Each row of a before or after table is a point. The points were changed in one or more steps. Then noise was added and the rows were shuffled. The steps act on columns, c1 being the first. Name the steps. A step turns or swaps two columns, mirrors them in a line or flattens them onto one, adds a multiple of one to another, or multiplies or shifts one. Angles are multiples of 10 degrees, from the lower column toward the higher: turns from -170 to 170, lines from 10 to 170 but not 90. Use the fewest steps. Two steps may share a column if one is a turn and the other turns, adds or multiplies; they go together, in the order done. Otherwise the lowest column goes first.

Before (13 x 3)
[[ 19 -26  45]
 [-25 -20 -21]
 [  4 -18 -22]
 [-11 -20 -17]
 [ -5  -1  20]
 [-52 -11  15]
 [-17  42  -4]
 [ -5   8  34]
 [  7  13  20]
 [ 12 -60   2]
 [-57 -16  10]
 [ -1   2  24]
 [-12  42 -17]]
After (13 x 3)
[[ 20  -1   4]
 [ 15 -11  51]
 [ -4  42  17]
 [-22 -18  -4]
 [  9 -15  57]
 [ 25   2   1]
 [-18 -21  11]
 [-16  42  12]
 [-20 -19  25]
 [  3 -61 -12]
 [ 20  14  -7]
 [ 45 -27 -20]
 [ 33   9   5]]
Steps: turn c1 and c3 by -90 degrees

Before (8 x 8)
[[  1 -26  -7 -20  16  22   5 -60]
 [ 17  -1  19  31  15  29 -33   7]
 [-54 -35 -11 -20  26  22 -17  -4]
 [-11  -7 -27 -21  -8  33  11  29]
 [  8  -4   7 -27  29 -16  32  26]
 [ 12 -40  14 -24 -30 -21 -11  24]
 [  0 -30  -4  35  18   2 -20   3]
 [ -7 -26  38  42  37   8   4   7]]
After (8 x 8)
[[-22  -4   7 -17  22  33  15  26]
 [-25 -40  14  -8 -43 -12  22  22]
 [ 27 -35 -13 -50  38 -17 -23  -6]
 [ 22 -29  -7  27  22 -19  -4   4]
 [ 31 -22  39  28   1   7  -9   7]
 [ -5  -9 -26 -24  20  12 -32  29]
 [  6  -4  20  34  -3 -32 -31   7]
 [-15 -25  -6 -13  21   6 -21 -59]]
Steps: mirror c1 and c4 in the line at 70 degrees; add -1 times c3 to c5; turn c6 and c7 by -90 degrees

Before (10 x 14)
[[-12  -7 -14 -23   9   7  -4  -3   1   4   8 -11   0  -3]
 [ 24 -14   1  -2  17 -20  -7  -1   0  12  10 -14 -20   0]
 [  4  25  15 -18 -11   6  -7 -12  14  -5   0  -2  -4  -2]
 [ -1  25   8   6  -8   1 -15   9  15  -8  22  12  -1  13]
 [-16  15 -12  -2 -18 -21  -1  23 -17 -14  10  14   5  -2]
 [-10   6   8  10   9  10  -5  -7 -23  -2   2   8  -4  -5]
 [  3   5 -18  12   0  -5  11  22  -9 -25   6 -22 -12   6]
 [-15  -5  -8 -31  19  -9  -6 -10 -15   8  21  17 -17   5]
 [ 12  22 -15  -7  -9   0  -7  22   8   2  21  19 -30   7]
 [ -9   4 -15  10 -10 -12  20   4   1  -4  18 -16  14  13]]
After (10 x 14)
[[ 25 -18   1  -3  17 -20 -20  -2  -1  12   9 -13  12  -1]
 [-16 -24 -13  -1 -17 -21  -4  23 -17 -13   9  14 -27  -2]
 [ 12 -35 -14  -7 -10   0 -21  20   7   2  21  19  10   6]
 [ -2 -18   8   6  -7   1 -45   9  15  -8  23  11 -15  12]
 [  4 -17  16 -18 -12   5 -20 -12  14  -5   0  -3  -9  -2]
 [-16 -13  -7 -31  19  -9 -18 -10 -14   8  20  16  10   5]
 [  4 -16 -17  12   1  -4  33  21  -9 -25   6 -22   2   6]
 [ -9  -3 -15  10 -10 -12  60   3   0  -4  18 -16 -20  13]
 [ -9   0   8  10   9   9 -15  -7 -22  -1   1   7   5  -5]
 [-12  10 -14 -23   9   6 -12  -2   1   4   8 -11  10  -3]]
Steps: add -1 times c6 to c2; turn c2 and c13 by -140 degrees; multiply c7 by 3
